Each row of a before or after table is a point. The points were changed in one or more steps. Then noise was added and the rows were shuffled. The steps act on columns, c1 being the first. Name the steps. A step turns or swaps two columns, mirrors them in a line or flattens them onto one, adds a multiple of one to another, or multiplies or shifts one. Angles are multiples of 10 degrees, from the lower column toward the higher: turns from -170 to 170, lines from 10 to 170 but not 90. Use the fewest steps. Two steps may share a column if one is a turn and the other turns, adds or multiplies; they go together, in the order done. Otherwise the lowest column goes first.
In the rows, 128 means zero.

Before:
[[ 98 109]
 [174 113]
 [142 129]
 [ 74 124]
 [ 81 156]
 [141 124]
 [131  82]
 [ 98 217]
 [121 181]
 [159 116]
 [169 110]
 [ 59 184]]
After:
[[135  97]
 [ 75 144]
 [129 114]
 [138  84]
 [127 115]
 [ 44 172]
 [107 177]
 [153 153]
 [133  79]
 [ 84 208]
 [144 180]
 [174 116]]
Steps: mirror c1 and c2 in the line at 130 degrees

Before, 9 rows:
[[119 133 166 140 101 138]
 [116 150 131 140 183 127]
 [176  87 170  66  98 103]
 [158  82  88 163 179 138]
 [ 94 153  61  54 102 129]
 [119 109  69 135 112 138]
 [105  91  66  80 203 161]
 [181 156 112 103 119 162]
 [112 122 138 126 189 111]]
After (9 x 6):
[[221 176 127  66 114 102]
 [127  88 142 139 173 129]
 [144 132 147 140 100 137]
 [149 114 160 127 188 111]
 [ 95 155  74 163 193 138]
 [ 96 104  49 103 110 162]
 [ 52 114 123  54  95 129]
 [ 59 151  99 134 121 139]
 [ 19 138  92  80 212 162]]
Steps: add -1.5 times c6 to c3; turn c1 and c3 by -60 degrees; mirror c2 and c5 in the line at 100 degrees

Before, 14 rows:
[[147 121 115 146 134  90  77 165  69 149 101 189]
 [123 178 142  89 133 154 102 105 120 127  80  81]
 [ 95 115 113  62 162 157  95 179  80 132 175  82]
 [145  82 127 114 195  81 147 156 148 136  76 111]
 [179 148  86  97 100 125 186  84  90 113 179  89]
 [149  64 117 113 133 101 152 120  65 187 174  82]
 [ 83 132 174  88 108 139  69 121 140  86 170 204]
 [197 176 117 177 115 162 128  87 152 115 170  99]
 [178 137 137 172 151 132 176 135 100 170 112 199]
 [196 113 181  91 145 127 167 115  84 121  99  96]
 [141 161 150 177 165 159  79  74 119  76 127 151]
 [ 89 147 195  70 190  81  85 134 104 111 153 136]
 [131 149 212  70 103 122 165 182 160  92 177 151]
 [ 83 103 150 120  93  97 159 146 117  88 144 105]]
After (14 x 12):
[[143 142 213 114  83 120  53 182 162  91 188 190]
 [175 112 139  65 134 132 158 134 102 170 100 203]
 [118  81 126 131 175  83  65 156 149 138  43 131]
 [ 92 131 114 171 140 156 104 182  78 131 181 119]
 [103 166 197 207 170  84  45 132 105 110 183 139]
 [151 173 141 156 115 154 125 105 119 126 112  63]
 [114  62 118 122 113  99  80 121  65 186 127  76]
 [155 152 149 147 147 156 221  74 119  78 141 112]
 [212 136 116  99  95 164 205  86 151 115 175  70]
 [182 119  86  85  81 127  76  84  88 111 173  59]
 [177  79 178 104 125 127  79 115  83 121  68  86]
 [ 78 130 150 109  74 100  80 147 116  88 144 118]
 [140 114 116 183 113  88 127 162  70 149  89 212]
 [ 91 152 175 193  87 140 123 119 140  89 186 197]]
Steps: turn c1 and c2 by -30 degrees; add 0.7 times c2 to c11; add 1 times c6 to c4; turn c4 and c7 by 110 degrees; shift c5 by -20; add 0.7 times c8 to c12
